Each row of a before or after table is a point. One or more steps were done to the points. Then noise was added and the rows were shuffled. The steps act on columns, c1 being the first. What was done? A step turns or swaps two columns, mirrors them in a line or flattens them onto one, adds a multiple of one to another, or multiplies or shifts one. Angles are multiples of 10 degrees, from the lower column toward the higher: turns from -170 to 170, lines from 10 to 170 but not 90. Use the fewest steps. Two steps may share a column if one is a turn and the other turns, adds or multiplies; they go together, in the order done. Otherwise the lowest column goes first.

Before (9 x 2):
[[ 4.9  4.9]
 [-2.3  0.2]
 [ 5.2  5.4]
 [-3.0  3.4]
 [-0.1 -1.7]
 [ 0.4 -1.5]
 [ 4.1 -3.9]
 [ 3.9 -1.9]
 [ 3.6  5.9]]
After (9 x 2):
[[ 4.0 -1.1]
 [ 4.9  9.2]
 [ 4.9  8.4]
 [ 4.0  1.0]
 [ 0.5 -1.0]
 [-2.9  1.6]
 [ 0.0 -1.9]
 [ 3.6  8.4]
 [-2.3 -1.3]]
Steps: add 0.7 times c1 to c2

Before, 14 rows:
[[-4.1  2.9 -1.3]
 [ 0.4  0.6  0.1]
 [-3.5  2.1  1.2]
 [ 1.0 -2.3 -0.9]
 [-2.9  5.7  3.1]
 [ 2.5  0.2 -4.2]
 [ 0.7 -1.9 -3.1]
 [-2.9  2.8  3.6]
 [ 0.8  0.9 -1.8]
 [-1.4  2.2 -2.2]
 [-3.1  5.1  2.6]
 [-1.7  2.8  0.8]
 [-3.3  0.9 -2.2]
 [ 0.2  0.4 -2.3]]
After (14 x 3):
[[-4.4 15.4  0.3]
 [ 0.8  1.8  0.5]
 [-4.3 17.5  1.2]
 [ 4.1  0.8 -2.3]
 [-2.2  9.0 -0.5]
 [-2.7  8.4 -3.7]
 [-4.6  8.8  1.4]
 [-1.7  2.2 -3.3]
 [-3.5  5.8 -0.5]
 [ 0.7 -6.6 -0.2]
 [ 2.2 -5.6 -2.6]
 [ 0.1  6.5 -2.6]
 [ 1.4  2.6 -0.8]
 [ 1.7  1.2 -2.0]]
Steps: turn c1 and c3 by 30 degrees; multiply c2 by 3

Before (13 x 4):
[[ 1.3 -0.8 -1.3 -2.6]
 [ 3.9 -5.4  4.2  0.0]
 [-4.2  6.6  4.8  0.9]
 [ 6.9  2.8  3.4  4.7]
 [-5.5  2.4  1.8  0.1]
 [-1.8 -5.4 -4.7 -6.1]
 [ 4.7  1.4 -0.4  4.4]
 [-2.7  2.2  4.8 -1.1]
 [-5.2  0.4 -4.4  2.1]
 [ 3.8  2.6  0.3 -2.8]
 [ 3.2  1.8 -2.0  2.8]
 [-2.4  7.0  8.9 -1.2]
 [ 7.5  7.5  4.7  0.5]]
After (13 x 4):
[[  3.7   1.1   0.4  -0.2]
 [ -1.1   0.5   1.3  -3.4]
 [  3.5  -4.1  -4.4 -10.2]
 [ -1.3  -7.8  -5.3   0.6]
 [  3.6   0.0  -0.4  -2.7]
 [ -2.6   0.2  -0.5  -5.9]
 [ -0.3  -2.7  -5.3   1.2]
 [ -1.5  -0.7  -3.6  -9.9]
 [  1.5  -7.6  -9.7  -0.5]
 [  0.5   6.2  -4.6  -1.9]
 [ -1.0  -3.7  -2.3   5.0]
 [  4.7   4.4   5.0   6.5]
 [ -2.9  -2.8   3.8   3.1]]
Steps: turn c1 and c2 by 160 degrees; turn c1 and c4 by 110 degrees; multiply c3 by -1

Before (11 x 6):
[[ 0.8  0.7  8.0  7.8 -1.0 -2.3]
 [ 0.9  3.9  3.1 -2.9  5.9 -0.3]
 [ 2.4  0.2 -3.2  0.4 -1.4 -2.0]
 [-1.3  0.3  2.9 -3.3 -2.6 -5.4]
 [-3.1 -2.7 -4.5 -0.7 -1.8  1.8]
 [-2.4  4.3  4.3  4.4 -0.4  4.9]
 [ 4.4  0.7 -1.5 -0.4 -0.2  1.3]
 [-0.3  0.3  2.3  7.0  3.2 -1.1]
 [ 3.7 -6.0 -2.6  5.1  0.0  6.1]
 [ 6.3  5.2  0.1  1.6  1.9  8.0]
 [ 2.9 -2.6 -3.7  1.8 -4.2  9.3]]
After:
[[-1.2 -2.9 -0.9  8.6 -0.8  0.2]
 [-0.7 -0.5  4.6 -4.9  0.6 -0.1]
 [ 1.8  4.8  3.9 -3.1 -1.5 10.6]
 [-3.2 -4.1  5.5 -3.9  4.5  1.8]
 [ 5.7  2.2 -0.3 -0.2 -2.3  4.9]
 [ 1.3  1.2  4.0 -3.1  0.7 -2.7]
 [-7.4  0.2 -3.7 11.0  0.7 -3.8]
 [ 0.3  1.9  4.6  0.6 -5.5 14.7]
 [-3.4 -7.2 -0.2 -2.2  1.9 -3.4]
 [-2.1  2.1 -2.3 -0.5  1.3 -7.2]
 [-2.5 -1.6 -3.9  8.6  4.0 -0.9]]
Steps: turn c1 and c3 by 120 degrees; add -1 times c3 to c4; turn c2 and c5 by 110 degrees; add -1.5 times c5 to c6

Before, 8 rows:
[[ 5.5  6.2  3.1 -6.0 -1.2 -3.6  4.1  2.0]
 [ 1.3  5.4  1.5  1.7  3.7 -3.1 -0.9 -1.6]
 [ 5.5  0.2  3.5  0.1  0.5 -5.5 -1.6  1.9]
 [-2.8  2.2 -0.3 -3.3 -2.2  1.0  1.5  3.7]
 [ 7.0  0.2  2.0  4.7 -3.6  0.6 -3.6  6.0]
 [-1.0  8.5  2.9 -6.1  3.2 -4.3  2.7  3.9]
 [-0.8  1.7 -3.4  3.1 -4.5 -1.9 -1.2  4.9]
 [ 2.9  5.3  2.3 -0.2 -3.5 -1.2 -6.8  2.1]]
After, 8 rows:
[[  7.1   0.8   6.2   4.8   0.6   0.9   3.4   7.9]
 [ -0.9   3.1  -2.3  -6.0   3.7 -11.7  -6.5   5.2]
 [ -2.9   2.9   1.1  -3.3  -1.0   0.5  -3.3   4.8]
 [  1.4   1.5  -2.5   1.7   2.7  -8.1   1.6  -2.0]
 [ -0.9  -0.5   2.8   3.0  -4.7  -4.2   3.5   6.2]
 [  5.5  -5.3   2.2   0.1   3.5  -9.5  -1.5   2.5]
 [  2.8   3.4   4.9  -0.1   0.8  -4.8  -7.2   2.6]
 [  5.5   1.7   3.9  -6.0   2.5  -9.3  -4.9   2.6]]
Steps: turn c3 and c5 by 70 degrees; add 0.3 times c1 to c3; multiply c6 by 2; turn c2 and c6 by -30 degrees; add 1.5 times c4 to c7; multiply c8 by 1.3

Before (13 x 9):
[[-3.5 -4.7  5.9 -0.1 -2.2  6.5 -0.6  5.5  3.5]
 [-7.4  2.6 -2.9 -5.3  3.4 -2.0 -7.2 -2.0 -0.4]
 [ 3.4  4.7  3.4  5.4  2.7 -1.3 -6.4 -5.4 -1.9]
 [ 3.6 -2.0 -2.7  3.4  2.2  2.6 -0.1 -4.2 -4.6]
 [ 4.7 -6.6  1.6 -4.5  4.4 -3.6 -2.2 -6.3  5.5]
 [-1.0  1.1  8.0 -4.5  5.2  5.6  1.0  0.2  3.1]
 [-7.0  1.0  3.1 -5.0  4.2 -4.1  5.8 -1.5 -5.9]
 [-6.3 -0.1  7.2  2.5 -2.6 -1.4 -6.9 -2.5 -1.0]
 [ 3.4  6.2 -2.5  5.2  5.4 -0.4  2.4  6.9 -5.7]
 [ 0.9  6.7  9.2  1.2  2.4  0.2 -1.4 -1.9 -2.0]
 [ 0.5  4.5 -0.2 -0.6  2.9  3.5  4.6  0.5 -1.0]
 [-4.2  4.2 -1.5  3.0 -2.4  3.5 -3.6  0.3  2.4]
 [-0.1  4.0 -0.5 -5.9  2.2 -3.8  0.4 -0.3 -6.2]]
After (13 x 9):
[[-1.1  1.3 -2.4 -3.8 -4.5  3.6  4.1 -4.3 -1.9]
 [-5.9  3.6 -2.6  5.4  3.9 -4.5 -2.5  0.3 -7.0]
 [ 0.5  3.0 -1.5 -3.0 -1.6 -5.5 -3.1  2.9 -3.0]
 [-2.0  3.1 -0.7  5.9  3.0  1.9  5.8  2.3 -1.5]
 [-3.6  0.3 -2.7 -5.3 -1.2  4.8  6.4  9.3 -0.2]
 [ 0.0  1.9  7.4 -2.1  3.7 -5.8 -1.0 -2.2 -7.2]
 [-2.8 -0.7  1.6  4.8  1.8  6.1 -6.0 -8.9  0.0]
 [-1.9  6.4  9.4 -1.7 -1.8  1.2  0.6  2.7 -1.9]
 [-6.2  2.1  2.9  5.1  5.5 -3.4  7.5 -1.5  3.4]
 [ 0.7 -7.0  6.6 -0.3 -4.8 -6.1 -3.5  1.1  0.1]
 [-4.8  0.7  8.4  4.4 -5.5 -1.4 -2.6  0.9  2.2]
 [-2.1  3.7 -0.4  0.6 -4.0 -0.1  3.1  3.5  4.0]
 [-1.3  7.2  4.0 -5.6 -0.5  4.6 -0.2 -1.3 -6.6]]
Steps: turn c1 and c5 by 70 degrees; turn c5 and c6 by 110 degrees; turn c2 and c8 by 40 degrees; multiply c4 by -1; turn c7 and c9 by 70 degrees
